Every row gives one point. A path goes straight from each point to the next, and from the last back to the first. The post is the endless flat space through its rows: a point in 2 columns, a line in 3, a plane in 4, and so on, so that a path can go around it. How many times does the path go around the post? Going back the other way cancels.

Post (1 x 2):
[[12  0]]
Path:
[[ 47 -14]
 [ 17 -28]
 [-21 -20]
 [ -4  19]
 [ 37  34]
 [ 53 -13]
 [ 19 -48]
 [-10  -1]
 [ -9  14]
 [ 46  39]
 [ 51  -2]
 [  8 -31]
 [-20  -4]
 [-10  41]
 [ 24  25]
 [ 60 -25]
 [ 29 -44]
 [-15 -15]
 [ -1  23]
 [ 13  15]
 [ -7  12]
 [ -9 -48]
 [ 35 -28]]
Times around: 3

Post, 7 rows:
[[-11  26   7   5  11 -30  -9 -13]
 [  1 -14  -6 -24  30   9  15  14]
 [ 12  -5  13  16  16 -23 -43  12]
 [  3 -19  -9  25  -7 -20   0 -19]
 [ 15 -14  12 -26  16 -22 -35   9]
 [-49  -9 -14  -4  43 -27  -4 -41]
 [ -5   6 -28  27  -6 -12 -11 -15]]
Path:
[[-29   6 -22   4  13 -24  -7  -1]
 [  5  -9  14  16  35 -50 -29   9]
 [ 28  -3  26  -8  14 -34 -27   6]
 [  7  -8  16 -26  24  -9   6 -11]
 [-10 -11  15  -2  11  11  -4 -15]
 [  6  16 -10   5 -22  -7  -9   9]
 [-22 -28 -15   3  17 -23   7  -4]
 [  3 -20  24  60 -20 -35 -18   6]
 [-11  14  23  29   6 -26  -9  20]
 [ -1 -39 -23   0  33 -26 -10  15]
 [ 12  16   2  -9  15 -50  -5  -9]
 [  8   3  21  43  16 -19   2 -24]
 [ -6 -22   0  -3  12   0 -27 -23]
 [-28  -5   6  36  20  -6  -5  -5]
 [-24   5  -4  15  19 -29 -48   3]
 [-12 -14  -4  29  17 -37  -2 -12]
 [ -8 -25 -30  29   8 -23  14  -1]
 [  2 -50  -7  23   5  -9   5  18]
 [-18   3  35 -17  19 -27   6 -12]
 [  8  -9  -2  34   2   2 -22  -6]
 [ 27  30  -1  -9  16   2  -4   8]
 [ 16   3   3  -8  29 -24  14   1]
 [ 12  -9  14  23  10 -22   9  10]
 [-15 -47   8  26  26 -17 -19   1]
 [-50 -11  -7   9  43 -21  -9 -29]]
Times around: 1

Post, 17 rows:
[[ 38 -18   3  -1   0 -16 -16  -1 -18 -12  27  -5   0 -24 -11  -9 -12  -5]
 [ -7  -4  -7  18  -4  -1 -32  -8   6   0 -17   1 -14   8   0  -9   4  16]
 [-26  29   3  21   1  -2  -9 -18   9  19  -4  13  -7  -5  21 -13  19 -23]
 [-14  14  23   3 -14  15 -20   5 -60   7 -14 -27  -4  -2 -50  34  14  -5]
 [ 11   6 -11   2   7  19  -3   4  29 -12  -6  24   4   6   3   4  17 -24]
 [-12   1  17   1  15   4  30  16 -35  18   1  25   9  -3 -26   2 -30  14]
 [  9 -25  17   5 -16 -13 -19  15 -13   4 -13  19 -13 -13   0 -23 -21 -21]
 [ 26 -11 -23  12   4 -43 -10  31 -24  22 -48 -13 -22 -21 -12  -1  39  18]
 [ 12   3  -8 -17   1  -1  -2 -38  21  -1 -11  -8  12 -17  -4 -30 -16 -11]
 [ -9  -3  -6  -4 -24 -47  16  20 -18   2 -10  15  16  21 -12  34  -2   2]
 [  5  33 -19 -17  21   1  -9 -30  -6 -21 -15 -12  18   4  24 -39 -22  -2]
 [ 14 -23  29   9  41  19 -12   3  11  20   2  23 -26  18   4 -11  17 -12]
 [ -7  12 -13  24  15 -16  -2   1 -10  33  12   9  12  20   3   4 -22 -27]
 [ 14  46  13  18   3  11 -10 -37 -16  11   8  10  29   7 -26  50  -9 -25]
 [ -2  22  -7  -2   2  -2   5   2  -2   2 -28  -5 -41 -17   0  19  -5   4]
 [ 38 -14 -32  15 -32 -28  15  10  10  20 -30   4 -24   8  20  21  39  22]
 [  1  -4  15  -3   5   3  -3  51   3  18 -36 -12  12  -3  12  27  32  12]]
Path, 23 rows:
[[ 18  20 -27   3 -12  30 -14  -8   1  -4  -8  17  11 -29 -11   0  22 -19]
 [ -3  30   4   0  12   8  25  -1  -6  28 -12  41 -27  15  -5  15  35 -17]
 [ 12 -18  11   6 -15  10   4  11  10  23 -20   7  22  -1 -11 -21 -24   7]
 [-18 -16  34  -4   6  13  38  20   3  12 -39   0 -12   7 -11   4  12  32]
 [-11 -22  23  -3 -10  29   0 -10 -14  12 -46   1 -53 -18   6 -22  17 -13]
 [ -1 -11  -4  16 -17   8 -44 -16 -21  -8   4  12 -14 -13 -20 -27  -9 -12]
 [  5   8 -17  -6  10   6 -13   3  15   6  -7 -24   7   0  10 -11  36   0]
 [ 17  -2  -9  23  15 -22  31   8  -5  45  -1  19 -22   3  -5  -6   0   1]
 [ -8  25  -2   9   9 -16  -1  -9 -41   4   7 -30 -18 -33  13 -24 -13 -15]
 [-11  28  -5   0  -2 -18   0   4 -19  16 -12 -20  35 -13  20   8 -14  -8]
 [ 10 -22 -19 -10   0  -1  18  11   8  12  -4  26 -22 -17  -2  -2  50   1]
 [  0  47 -28 -27  23 -22 -11  11 -10  26 -12 -33  20  23  28   0 -40 -25]
 [-14  38   6  32  15 -11 -22  -5 -22  43 -20 -21 -11  29  12 -15 -24  -3]
 [ -6  11   4  11  -4 -33  44 -26  -1   6  20  10  -1 -17 -18   6 -14 -20]
 [  2 -21  22  -2   3  31  -2  15  14  -7   2  35  10 -13  14  -8 -24 -24]
 [ -6  14  -7 -33   6   7  31  36 -30 -17  -5  36   5 -25  16  -2  11 -12]
 [ 23   6 -13   2   8 -15 -20   2   8  11  -5  -9  -8 -45 -23 -10   9 -28]
 [ -5  28  -1  11 -19 -30  39 -15  15   8  10  18  12  -8   0   0 -34 -24]
 [ 27 -24   1  -2   0  13  27  22 -14 -16 -29  -8   2 -15  -2  -5 -10  13]
 [ 25 -21  12   6   6   2 -29  50 -24   2 -41 -12 -18  24  -6  22   7  22]
 [ 41  20 -22 -20 -15  -3  12  16  44 -32 -31   5  10   0  35  -5  11 -10]
 [ 54  -3 -21  21  -4  -7  -9  14  17 -25  -5   2  -2 -20   3   4  -3 -26]
 [  9   1 -26   4  51 -22  48  22 -20  10  -3  11  13 -22 -17   5  19  -4]]
Times around: 4

Post:
[[ 40 -16  -9  16  -7   3 -15 -13  23   9   1  -9  19 -11 -14  11 -13   0]
 [-16   0  10  11  16   5 -19 -15   8  -7   0  -8 -13   1  12   7  19  -6]
 [ 12 -12  22 -26 -16  21   5  -4   7  -8 -21   0 -10   0  -5   4  -5   4]
 [-16   3 -10  26  -8 -19  13   2  23  20  11 -18   4  -8  12  12   3   2]
 [ -6 -11  -1 -14   4 -17   3  15  20   0 -13 -26  20   5  13   3  25  -1]
 [  3  14   0  -5  -6  20  -3  -3  -1   7   4 -27  -1  -6   5 -14   2  -4]
 [  2   5  11  13  -2  24  -7   2  -2  10  -2   0  25   3   0 -27  -4   5]
 [-32  -5  18 -13  10   0   1 -13  20   9   1  15   8 -13  -8   0 -11  14]
 [  6  -5  -6  -2  -8  19   6  -8  24   9  -3 -14  -3  12  -6 -28  -4  39]
 [ 16   8   4  11  10   8   3   6   6  21 -21  -2  -3 -12  16 -12   4 -20]
 [ -1  16  -5 -25 -10  30   4  30   5  -2  -6 -24  -8   8   7  11  23  -5]
 [ -9  -3   2   8  -1 -27 -30   1  16  56  -8 -28  14   4  -9   0   9   4]
 [-37   5 -21   0  -2  -6  28   5   9   0  30   1  -9   5   7   6  -1  -5]
 [ -3 -16  -2   3  17  10  13  -3   9  32  27   5   4 -10   6   6   8  11]
 [  8  14   8 -29 -13 -18 -11   7  27  29   6 -18 -11   8   4  28  27  -1]
 [  4  -1 -21  -3 -22   7   5   1  -8  -8  25   1  -3 -25  -1  -7 -19  21]
 [  4  13   4 -13   9   0   6   2 -13  21 -16  -9   2 -12   5  13  18  -2]]
Path, 21 rows:
[[ 18  -6 -28   8 -13  -1   1  11 -24  19  21 -12  -1  -9 -13  18 -21  -8]
 [ 12 -24  11  16  10  10  -7 -12   0  22  -1  14  12   8  14  -3  -7   6]
 [-23  14  -5 -12  32  -7  25 -10   2  24   1  -9   7  -1  27   1  52  12]
 [  0  -1  16   6  -5   7  -2   0  40   7  -6   6 -16  -1  -2  15   7  -8]
 [ -1   9  23  -8  -4   6  24  -7  13  25  -3  -1 -12 -15  -9 -10 -23  11]
 [ 11  -7 -15   6  19 -15  -2  18 -17  25  20 -20  26  -1  31  -6  35  12]
 [-38 -18   7   3  -1 -22  -3 -26  24  10   5 -25   3  14  12   7   3  -7]
 [ -6   2 -23  -8  -4 -10  -7   5  45  21   0 -23   6 -13   0  14  20  11]
 [-13  11  24 -16 -10  24 -18 -21  -7  32  30  -6  18  -5   6  -9  -1  -4]
 [-38 -18  -5  25   3  11  15  -4  -2   5   7   8   1  -3  16  -7 -23  25]
 [ -4   0  36 -15   7  16  -7   1   2 -16   6 -17  -5  -6  27 -12  19  -4]
 [-19  16  -8  25  10  -2 -11  -1  36  12   7 -17 -22  -6  -4  26  12  -9]
 [-11   9   9   5  18 -10   4 -18  19  -7 -22 -21  -1 -12  -5  20  -9  13]
 [ -5 -22  -3 -22  -2  25  15  -8  22  17  13   1   7   5  -9  -3 -21  19]
 [ -4  -6  -4  -6   6  13 -14  15   3  60  12   9  19   1  -9  -7  18  -8]
 [-15 -16   6 -18   5 -26  -2  15  11   5   0   5  -2   9  13 -13  26  -1]
 [  0 -15  18  18   4   5   5  -7  15   0  -4  -1   6 -19   3 -16 -17   2]
 [-25   2  17 -12  19  15  -1 -13  24  17  -6 -24 -30  -1  23 -17   4  -2]
 [-46   0   7  -1 -23   7   6 -19  15  -4   4 -14  13  16  -1  -7 -10  29]
 [-29   2  -8  16  27  17  16 -27  29   7   0   8 -12  -9  -1 -33  -2  14]
 [ -6   5  14   8  -4  -1  -2  17   4  14  -5  -2 -14  -7   7 -14  11  -5]]
Times around: 3
